Each row of a before or after table is a point. The points were changed in one or more steps. Then noise was added and the rows were shuffled. The steps act on columns, c1 being the first. Name the steps. A step turns or swaps two columns, mirrors them in a line or flattens them onto one, adds a multiple of one to another, or multiplies or shifts one. Angles are multiples of 10 degrees, from the lower column toward the higher: turns from -170 to 170, lines from 10 to 170 but not 90. Use the fewest steps. Two steps may share a column if one is a turn and the other turns, adds or multiplies; they go together, in the order done. Otherwise the lowest column goes first.
In the rows, zero is written as 128.

Before (9 x 3)
[[110 130 170]
 [ 82 159 156]
 [176 140 111]
 [117 129 169]
 [102 122 164]
 [180 146 116]
 [156 162 166]
 [ 86 116 171]
 [104 111 183]]
After (9 x 3)
[[177  87  93]
 [170 113 110]
 [ 75 155 118]
 [162 132 101]
 [181 206 128]
 [157 130  96]
 [187  99 109]
 [126 213  82]
 [ 75 172 116]]
Steps: turn c1 and c3 by -150 degrees; multiply c2 by 2.5

Before (10 x 8)
[[ 68 115 138 164 104 104  85 111]
 [142  88 106 120 100  95 123 109]
 [137 118 147 209 138 124 139 110]
 [145 216  85  94 124 170 149  99]
 [158 136  68 127 140 180 221 120]
 [121 108 140 161 112 249 128 121]
 [ 43  92 106 105 131 114 116 123]
 [115 128 146 146 152 164  82 127]
 [136  88 114 106 122 151 111  39]
 [106 108 148  92 113 105 138  91]]
After (10 x 8)
[[138  91  56 121 103  91 123 111]
 [109 108  98  98 113 105 141  93]
 [138 119  99 210 140 124 139 109]
 [ 72 116  90 164 105 102  86 110]
 [128 107  91 162 109 250 128 118]
 [158 133  20 131 142 180 223 118]
 [143 211  32  92 126 171 148 100]
 [112 128  97 147 155 165  84 127]
 [ 45  91  53 102 130 112 117 121]
 [139  84  65 107 120 154 110  41]]
Steps: shift c3 by -50

Before (8 x 11)
[[102 116  83  43 167 126 180  92 141 117 105]
 [ 94 196 140 144 118  57  97 152 112 108 112]
 [100 178  77 136 164 118 140 153 132  98 108]
 [ 75 125 106  62 135 121 183 137 140 127 147]
 [122 154 119  94  86 140 123 102 179  49  97]
 [153 102 150  91 124  70 189 100 128 130 144]
 [102 136  63  95 152 145 111 140  83  71 111]
 [160 148 132  68 148  92 200 169 140 157  54]]
After (8 x 11)
[[ 84  66 139 112 118  58  97 117 143  98 161]
 [ 73 110  64  83 152 145 111  79  95  97 121]
 [ 96 122  83 143 167 127 181 106  45 157 103]
 [ 85  77  77 131 164 118 140 109 137  94 146]
 [153 158 150 128 124  69 191 122  92 155 125]
 [174  64 133 140 149  93 200 169  69  99  84]
 [ 73 142 107 140 134 121 184 130  61 120 141]
 [ 84  88 119 180  85 140 122  45  93 124 122]]
Steps: add 0.5 times c10 to c1; turn c8 and c10 by -70 degrees; mirror c2 and c11 in the line at 70 degrees; swap c4 and c9
